Every row gives one point. The last column is the point's height on a tilted bowl or saddle (a function of degree 2), plus a little noise. Along how many of its main directions does it bend up, bend down or stay straight?

Points, 11 rows:
[[ 21 -63 -54]
 [ -6  30 -15]
 [ 27 -24 -22]
 [-23 -22 -23]
 [ -9 -12 -14]
 [ 22 -37 -29]
 [-44  -7 -29]
 [-22   7 -15]
 [-17  -4 -15]
 [ 45 -38 -39]
 [ -2 -24 -18]]
Directions: 0 up, 2 down, 0 straight

Points, 16 rows:
[[ 10  64  32  60]
 [-23   5  17  17]
 [  2  16 -17  -2]
 [ 40 -15   2  -8]
 [ -8 -57  -3  17]
 [-16 -25   0   6]
 [  7  28  -3  12]
 [ 12  51 -12  34]
 [ 15 -37  33 -12]
 [-56  16  23  54]
 [ 12  -9  -2  -5]
 [ 11  63   9  57]
 [ 46  14 -61   2]
 [  0  16 -18  -3]
 [-33 -15 -23  -9]
 [-23   0   5  10]]
Directions: 2 up, 1 down, 0 straight

Points (15 x 4):
[[ -5 -36 -39 -26]
 [-28  -1  -8  -1]
 [-20 -17  19 -16]
 [-21  17  10   5]
 [ 48 -44  15  69]
 [ -1 -46  30 -26]
 [-19  -4 -14  -5]
 [ 12  49   6 -13]
 [-23 -22 -21 -18]
 [ -2   3  -3   1]
 [-36  50 -19  30]
 [-17 -38 -59 -54]
 [-24 -18 -37 -23]
 [-24  25  -8  10]
 [ 46  24 -26   3]]
Directions: 1 up, 2 down, 0 straight

Points:
[[ -9   3  31 -13 -12]
 [-34   1 -39  15 -15]
 [  1  35  32 -45 -35]
 [-39  19  13  60 -65]
 [ 40  27 -28  30 -22]
 [ 29 -27   9  17  -3]
 [ -4  12  -2   7  -2]
 [ 65 -27  37 -15 -26]
 [  2 -34  38  -9 -15]
 [ 23   9  44  -4 -23]
 [ 28  17  55 -13 -36]
 [ -9 -32  29  -8 -10]
 [ 24   1  -2 -24   8]
 [ 29 -38  -2  24  -4]
 [-27  20   9 -11 -16]
 [ -1  42 -14 -12 -18]
 [-44   9   9  -1 -23]
 [ 11  83 -18  13 -72]
 [-16  -8  67  10 -54]
 [-10  42 -47   5 -31]
 [-43 -36   8  -4 -15]
 [-13 -18  47 -27 -26]
 [ -9  18 -46 -30 -10]
 [ 30 -40  -4   2   7]
 [ 42  15 -26 -22   1]
 [ 11  10   4  18  -6]
 [  6 -20  14  -3   4]]
Directions: 0 up, 4 down, 0 straight

Points:
[[-45 -26 -14 -12   5]
 [ 17   9 -27 -18 -13]
 [  9  -1   6 -21 -14]
 [ -9  60  -7  11 -37]
 [-85 -10   5 -36 -26]
 [-47   4  10  -2 -13]
 [ -8 -32   5   4  -6]
 [ 39  30  31 -20   1]
 [ -6 -14  49 -34 -39]
 [ 57   8  23  12  -2]
 [ 51   9 -17   2  -3]
 [ 29 -22   4 -10  -7]
 [ -9 -11   1  10  -7]
 [ 52   0  22  38 -26]
 [ -8  19  35 -50 -48]
 [-24  38  16  27 -31]
 [-11 -14 -17  42  -2]
 [-28  -3  48 -14 -40]
 [-10 -27   0 -18 -11]
 [-49  -9   6 -33 -28]
 [-40  42  45 -30 -75]
 [-25  -3  13   2 -13]]
Directions: 1 up, 3 down, 0 straight

Points (24 x 5):
[[ 13 -14   8  92 -15]
 [-20   7 -20  -2 -22]
 [  6 -30  48   5  20]
 [  7  45   8  20  32]
 [-21   0 -20  41 -37]
 [-22 -28  31 -18   6]
 [-35   2 -12  14 -34]
 [  7  26   1  30  10]
 [-21  54 -30  12 -17]
 [-22  -3  34  33 -13]
 [ 22   8 -42  -6   4]
 [ 10   4  24  12  19]
 [ 39  -9 -15 -35  36]
 [-72  38   2  -7 -50]
 [ 17  -3  23   9  22]
 [-27  16 -50  22 -46]
 [ 39 -34 -12   4  28]
 [-24  29 -35 -22 -24]
 [-37 -12  12   3 -22]
 [-68   2 -36 -40 -39]
 [ 27  18   8   9  33]
 [-41   9  37  32 -27]
 [ 35  24 -31 -15  28]
 [  7  -2   5 -18  13]]
Directions: 1 up, 0 down, 3 straight
